Rows are points. The last column is the point's height on a tilted bowl or saddle (a function of degree 2), plus a little noise. Along how many of its main directions does it bend up, bend down or stay straight?

Points (10 x 3)
[[-15 -35 -22]
 [-31  43 -58]
 [ 91 -60 -21]
 [ -2 -58 -23]
 [-32  59 -74]
 [-26  24 -40]
 [-36  45 -62]
 [-20 -34 -26]
 [ 48 -51  -4]
 [-19  32 -41]]
Directions: 0 up, 2 down, 0 straight

Points (15 x 4)
[[-33  17  48   2]
 [ 13  95   9  49]
 [-57 -15 -32 -74]
 [ 62 -19  34 -10]
 [ 45 -14 -53 -54]
 [ 65 -25   8 -24]
 [-88  17  10 -66]
 [-45  23 -49 -49]
 [-24 -13  16  -9]
 [ 53 -45 -40 -79]
 [  2 -19  -3 -12]
 [ -2   8   8  10]
 [-48  49 -23 -14]
 [ 20  18  38  23]
 [ 59  80 -13  44]]
Directions: 0 up, 2 down, 1 straight

Points (16 x 4)
[[ 63  -6 -21  95]
 [-12 -31  26 -25]
 [ 41  25 -18  58]
 [ 46 -12  -4  48]
 [ 11 -16 -14  18]
 [ -8 -95  -9 -19]
 [ 20 -17   0  16]
 [ -9 -34  17 -20]
 [  7 -15  37 -22]
 [ 48  12 -26  75]
 [ 13  52  10  30]
 [ 18  -6  -7  21]
 [ 29  22 -53  66]
 [ -9   3   1   5]
 [ -9  12 -14  13]
 [ 11  -7   4   9]]
Directions: 1 up, 1 down, 1 straight

Points (24 x 5)
[[-16 -72 -39  -7  -4]
 [-65 -32 -47   6 -15]
 [-57 -34 -20  58  -6]
 [ -4  -8  29 -10 -18]
 [ 35 -15  17  34  -5]
 [-23  40  46 -34 -53]
 [-56  -3 -55 -95 -81]
 [-34  21  56  53 -56]
 [  3  32  60  50 -58]
 [-70 -46  21  41 -51]
 [ 52  22  29  26 -30]
 [ -7  46  13   7  -9]
 [ 10  14 -46 -50  -9]
 [-37  38  60 -33 -74]
 [-29  56 -32 -22  -8]
 [ -8  37 -47 -69 -30]
 [-84 -34  49  10 -95]
 [ 26   6 -60  26  23]
 [-28 -13  20 -27 -24]
 [ 76   5 -57  -4 -13]
 [-50  19  -6 -17 -15]
 [-87 -83 -51  -3 -74]
 [ 70   8 -89   6 -17]
 [-36 -84 -39  23 -11]]
Directions: 0 up, 4 down, 0 straight

Points (25 x 5)
[[ 80 -23 -29  -5  44]
 [  1 -46  -2  -4  15]
 [ 27 -95  50 -30  94]
 [-13 -41   5 -40 -33]
 [-12 -16  38  52  47]
 [-17 -18 -56   8 -32]
 [ 25 -44  -7   5  30]
 [-25 -15  -1  -9   0]
 [-50  14  42  24  38]
 [ 14 -10  17 -14  -7]
 [ 40  -4  21 -37 -36]
 [-21  43   6 -28  16]
 [-17 -16 -26  22   4]
 [-17  -7  -4  -4   2]
 [-25 -57   0  12  43]
 [ -1 -15 -39 -28 -41]
 [ -3  -1 -26  -3  -4]
 [ -3 -36  21 -67 -81]
 [ 12  -1  -4 -76 -95]
 [  8  45   8 -25  10]
 [ 22  12 -36  -3   8]
 [ 23 -12  16  -9   1]
 [  3 -13 -14 -17 -15]
 [-11 -28  58   2  22]
 [ 21  -9 -71  21 -18]]
Directions: 2 up, 2 down, 0 straight

Points (44 x 7)
[[ 60  25   1 -17 -62  43 -24]
 [-19  11 -34   1  -5  10 -23]
 [ 12 -34  56  67  50   4 -48]
 [ -4 -33  32 -16  35  -2   2]
 [  1 -19  14 -37 -68  -8 -22]
 [-11  -1  34 -40 -46   8 -10]
 [  4  -1 -46  29  28 -45 -45]
 [ 61  25   7 -25  12  56 -46]
 [-12 -14 -44  67 -40 -21 -52]
 [-77 -50   6  43 -17  11 -52]
 [  7   6  36  23  -6   5  12]
 [  5  -8 -19  42 -30 -42 -11]
 [ 73  36  -8 -26 -33  19 -22]
 [ 20 -19   0  -4 -33   9   8]
 [  0  12  -2  21 -53  25  -9]
 [ 27  11 -31 -12  56  38 -67]
 [-50  38 -55 -49   8 -42 -70]
 [ 13 -26  48   0   6  26  15]
 [ 74 -11 -23  20 -16  37 -29]
 [ 43  14 -24  29  22 -64 -35]
 [-27 -15  78 -56 -34 -59 -61]
 [-62 -29 -38  -8  -3   4 -25]
 [-20  32  31 -20  -4 -44 -27]
 [-14  38  -4   5 -17 -48 -31]
 [ 30 -63 -30 -48  -9  22 -32]
 [ 18 -30  16  60  36  -5 -43]
 [ 12  26  -7   8  17   1 -20]
 [-34  17 -19  -4  85 -35 -95]
 [ -6  63  44   7  23  17 -47]
 [  4 -54  50  16 -43 -45 -27]
 [  4   7  42 -48  14  -5  -6]
 [-45 -45 -30 -11   8  -2 -10]
 [ 25 -10  67 -11  63   7 -20]
 [-27   1 -21 -30  38  53 -36]
 [  0 -11  15   2  80 -34 -58]
 [ 18  -5  -5  -4  28 -13  -9]
 [ 51  43  52  36 -38  19  20]
 [ -4  18 -28  -7  -2 -68 -26]
 [-39 -95   8  38  -5 -20 -62]
 [  2  62  24  33 -12   9 -34]
 [-16  21  16   9  -2   7  -7]
 [ 35  11   7  32 -18   2   4]
 [ 11 -47  28 -13  14  35   1]
 [-28 -53   9   5  25 -55 -33]]
Directions: 0 up, 4 down, 2 straight

Points (47 x 7)
[[-22   8 -41  26  18   9  -6]
 [-19 -27   3 -27 -17 -58 -70]
 [-58  -7   4 -21 -27 -12 -44]
 [ -2  -9  15 -48  24 -18   4]
 [-65  11   2  31 -14  -9 -46]
 [ 25  -5 -43  24 -28  19 -63]
 [ 24  -1 -59 -40  39  21 -19]
 [ 61  -2  18  33 -36  14 -95]
 [ 19 -12 -26   1  10 -41 -29]
 [  3  -5 -28  41  22  19  -7]
 [ 24   8  13 -22  10  -8   1]
 [ 26  28   2 -39  22  23  19]
 [  5   0  22  11  30  16  24]
 [-27  49  77 -53   4  -7   3]
 [ 46 -26  40 -11 -37 -23 -86]
 [ 13  36 -16 -61  16 -17 -22]
 [ 26  69  66 -65  26  13   7]
 [-22  50 -38  27 -17   8 -40]
 [ 29  15 -71  22   8 -20 -45]
 [ 40 -24  28 -18  23  27   2]
 [ 56  20  50  31  18 -15 -46]
 [-19  31  11 -39  33  22  46]
 [-18 -11  25 -18 -26 -10 -26]
 [-50 -73 -13   0  -6  55 -59]
 [ 46   3  34  31  25 -37 -40]
 [-27 -16  27 -73   9 -24 -21]
 [-16  41  34 -49 -44   8 -28]
 [ 35  27  13  41  42 -11  -8]
 [ 12 -46  -7  -2  27  -3 -13]
 [  5 -60   2 -29  45 -15 -23]
 [-41   2  -3 -21  -5 -21 -21]
 [-64 -26 -11 -22  20 -25 -43]
 [ 56  20 -18 -20  16 -47 -48]
 [ 21  -6  12  15  -9  -2 -23]
 [-57  63 -20 -66  22   2 -30]
 [ 46  14  13  14  28  -8  -9]
 [-21 -17  36  61  30 -17 -42]
 [ 32 -13  -4 -29  23  10   5]
 [-36  -6  18 -33 -21  11  -7]
 [ -9  -9  41  -1  -3 -64 -58]
 [-15  95  24   6  38 -73 -72]
 [ 26   3 -38 -36 -16 -36 -64]
 [ 16  65 -19  22 -14  21 -38]
 [ 15  -8 -11   6  -8 -23 -29]
 [ 45  33   1  -6 -18  -1 -41]
 [ 15  -3 -20   1  14  19   4]
 [ 25  -1  -3  15 -16  77 -33]]
Directions: 0 up, 5 down, 1 straight

Points (72 x 9)
[[-35   2 -25  -4  27 -20  -4  66  -4]
 [-73   4  28  41  35   2  78 -18  18]
 [ -8  22  -2  45  14  39  -4 -40 -41]
 [ 13 -14  29  -2  12 -21  21  34  29]
 [  3 -36  -2  50   0 -44   3  63   9]
 [ 16 -26 -29 -16  38 -37  -3   8   4]
 [ 33  50 -12  55   7   2  41   5 -25]
 [-18  46 -36  -4  18 -39  16 -31 -29]
 [-10 -48 -46  72 -22  -7 -54 -29  -3]
 [ 45  41 -11 -18   8  31  57   8 -20]
 [-27  26 -25   0   3  35   0  45  -7]
 [-25   9   5   8  11  31 -19  11  -4]
 [ 27 -38  59  12  13 -27 -18  34  34]
 [-12 -38   4   3 -19  46  41 -16  -1]
 [ 27 -25  19  16 -32  58   3  54  -3]
 [-20 -57 -21 -20  25  -9  11  55  -3]
 [-29  42  60   8  13  58 -15   3 -16]
 [ 28   1 -23  32   8  -4  80  15   4]
 [-33  57 -30  22  15  48  38 -59 -95]
 [ 24   9 -14  32 -11 -29 -40  26  14]
 [-21  36   1 -11  67 -47  -9 -15 -18]
 [ 95   1 -29   5 -45 -14 -23  35  34]
 [ 17   2  -1 -20  10  12   4  20   9]
 [-16  19 -20 -16  38  19  35  66 -12]
 [-26 -44 -91 -10 -54   1   1  30  32]
 [ 28 -56 -39   5 -17   5  22 -48   4]
 [ 22   9   4 -17  17  31 -16 -50 -35]
 [  1   3  14  40  28 -23 -22 -21  -1]
 [ 31 -13  54   7  56 -29  36 -21  22]
 [ 24  22 -38 -10 -73 -38 -21 -21  30]
 [ 11  23  15  53  34 -14  12  52  -3]
 [ 18 -51 -65  17 -40  17   9  -3  23]
 [ 21  15 -29  37 -23 -55   8 -10   7]
 [-34  -5   9 -34  -1  22 -59  18  10]
 [-28   5  30  20  36  12  52  29  16]
 [ 30 -15 -20  -2   4  15 -83  54   7]
 [ -9 -44  11 -65   8  33  36 -17 -10]
 [ 73  -3 -27  35 -23 -13   8  58   6]
 [-19 -49 -27 -28   4 -71 -11  35  25]
 [-33   5 -77  34 -63 -50  31  13   6]
 [ 13  -7 -10 -45  47   4 -12  30  -5]
 [ 45   5 -48  20 -12 -52  66  31  21]
 [-47  12 -17 -16   6   6 -32  17   1]
 [ 20  23  -1  33  -4 -56  64  43  22]
 [ 33  18 -83   9   5 -51 -16 -17  -4]
 [ 37  40  -9   0 -20 -63   5  21  26]
 [-32 -24  11  36  -9   0  34  16  26]
 [ 35 -79  93  59  51 -51  14 -62  58]
 [ -9 -13 -27 -12   7  25 -30 -17  -8]
 [ -9  -1  30   8  23  69 -19  45 -21]
 [-45 -35  33 -26  20   0 -11  -4  17]
 [-20 -42  74  58 -87 -13 -21  15  57]
 [-26 -40  -1  62   1   7 -30 -11   8]
 [ 20  20  -1 -25 -37  -7 -38  27  36]
 [ -5 -15   5  25  -9  22  21  42  10]
 [ 36 -39  20 -44  49  41   7 -26 -34]
 [ 12 -61  11 -28   8  47  58  -5  -7]
 [-19  19 -66   8 -26  16  13  24   3]
 [ 66  -4   5 -13   9   4 -47  31  10]
 [ 35 -84  42 -39 -67  47  17  84  -1]
 [ 48 -12 -28  45   7 -25   1 -10  -3]
 [ 21  21 -39  42  81  17 -60   0 -64]
 [ 31  31 -25  36  26  48   4  35 -31]
 [ 43 -15  -3 -29  14 -16   5  37  21]
 [-20  68  -7   2  71 -34 -61 -26 -48]
 [  7 -69  -8  -3  35  16   3   2  -6]
 [ 38 -21  34  11   2  52 -28 -24 -15]
 [ 53 -16  32  -1 -36  41  -9  53   5]
 [-85  -9  62  -8  48  22 -24 -21   4]
 [-10 -15  50 -40 -42  67 -53   9   3]
 [ 39  -3  -6 -66  -9   7  60  19  18]
 [-13  15  10  -9 -47 -25 -24  34  36]]
Directions: 1 up, 4 down, 3 straight

Points (70 x 9)
[[-40 -25   4 -10  15 -30 -60  17  -2]
 [ 15 -33  17  10 -29 -48  64  -6  -6]
 [ -7   4  55  26  25 -13 -50 -29  34]
 [-46  33 -33  11 -38 -29 -16 -17  22]
 [ -9  -9 -14  34  -1  20  55  39  36]
 [ 36 -19  33  35 -32  58   0  10  32]
 [ -8 -18   1  -2 -39  -9 -18 -30   5]
 [ 21 -29 -13  36 -19  32 -65  26 -17]
 [ 13  27  53  32 -16 -19 -58  38  -2]
 [ 43 -12  87  33  -1  -7   1 -46  36]
 [-62   0  33 -29  -3  28   4  13  44]
 [-31 -26   0 -31  10 -24 -49 -27   8]
 [ 47   0 -20 -30 -16   0   2 -52   8]
 [ -2  13 -17  35 -52  -6  -4  14  11]
 [-28 -53  30 -18 -36  52  18   3  39]
 [ 31  30 -21  14   9 -48   7  24  -4]
 [-21  32  -5  13   7   7  37  -7  15]
 [-29 -50  44  45  19  22 -39  35  14]
 [-19  11  36 -24 -10 -11  17  59  15]
 [  5 -30  -5 -24   5 -42   5 -19 -18]
 [ 31  47 -18 -10 -48  -6 -33  -4  18]
 [-10 -57 -27   6 -25 -11  -6 -36   4]
 [-30  -7 -47  25  23  20  41 -17  52]
 [  2   4 -95 -14  34 -10 -34   0  11]
 [  7 -38  15  21  68  15 -38 -80  95]
 [  0 -16 -44 -46  21  65  47  -1  64]
 [ 26 -22  14  84  -6  24   6 -18  41]
 [-25 -48   4  94 -49  19 -23  30  39]
 [ 15  -1  20 -10  21 -23  64   7   8]
 [-56 -42  19  30   8 -26 -30   4  34]
 [-16 -34  41  73  63 -18  46   6  55]
 [ 17 -30   3  -3  11  -8  48  11  19]
 [-20  35   4 -41  -5 -58  -6 -23  -9]
 [-30  -9 -13 -49  -7  -2 -14 -19  -4]
 [ -3  22   1  63 -12  11  23 -38  21]
 [ 26  -6 -18  33 -17  18 -18 -33  28]
 [  8   6  46   9  87  15  24  43  45]
 [ -4  53  18  -9   0 -17  54   0  -5]
 [-18 -51  15 -37  39  50 -14  24  36]
 [-12  72  -8 -42 -68  26  12  51  36]
 [  7  41  63  11 -20  23 -31 -12  24]
 [  7 -47  37 -27  22  18  22  22  44]
 [ 14 -50  46   0  13   7  -5  -3  37]
 [ -7  -7 -14  71 -24   5 -73 -17  34]
 [-34  45 -11 -20 -25  10 -35 -13  27]
 [  9 -49  24  36  17 -17  53 -11  39]
 [ 48  44 -22 -21  18  31 -10 -52  44]
 [ 22 -26 -17  18 -50 -46  -6 -29  -2]
 [ -1 -31  21   0  23 -32   6  58  11]
 [-40  -5 -13  29  -7  33  32   0  44]
 [ -1  17  21  10  -7  11  -1 -36  20]
 [-65  17 -10  21 -24  -9 -18 -48  53]
 [ 25 -13  -9 -14  -8  23  30  18  19]
 [ -1  10 -18  33  30  28   2 -25  34]
 [  1  69  37  35  42  44 -11  -6  -3]
 [  7 -37   2 -35 -26  -7 -21  42 -26]
 [ 56   3 -28  36  23  37  14 -32  49]
 [-26 -30  11   9  -2   7  14  12  20]
 [ 34  21  -2 -44 -30  13  -2  49  11]
 [ 11  16  18 -47 -15 -25 -19   0   3]
 [ 11  42 -36  14   3 -76  26  -1 -22]
 [-11 -15   6  -7 -31  13 -52 -28  16]
 [-12 -10 -14 -33  20  -4 -40  13  -7]
 [  0   0 -76 -13 -10  31 -10  -9  14]
 [-36 -42  35 -14  23 -60  -5  28  16]
 [  7 -19 -47 -28  -2  19  62  11  22]
 [-16 -17  55 -43  20 -46   4  27  26]
 [ 35  -7 -43 -16 -10  17 -15  83 -15]
 [-23 -30  18 -18  40  -8  -3 -46  42]
 [ 37 -59  16  13   0  25  -5 -34  50]]
Directions: 6 up, 2 down, 0 straight
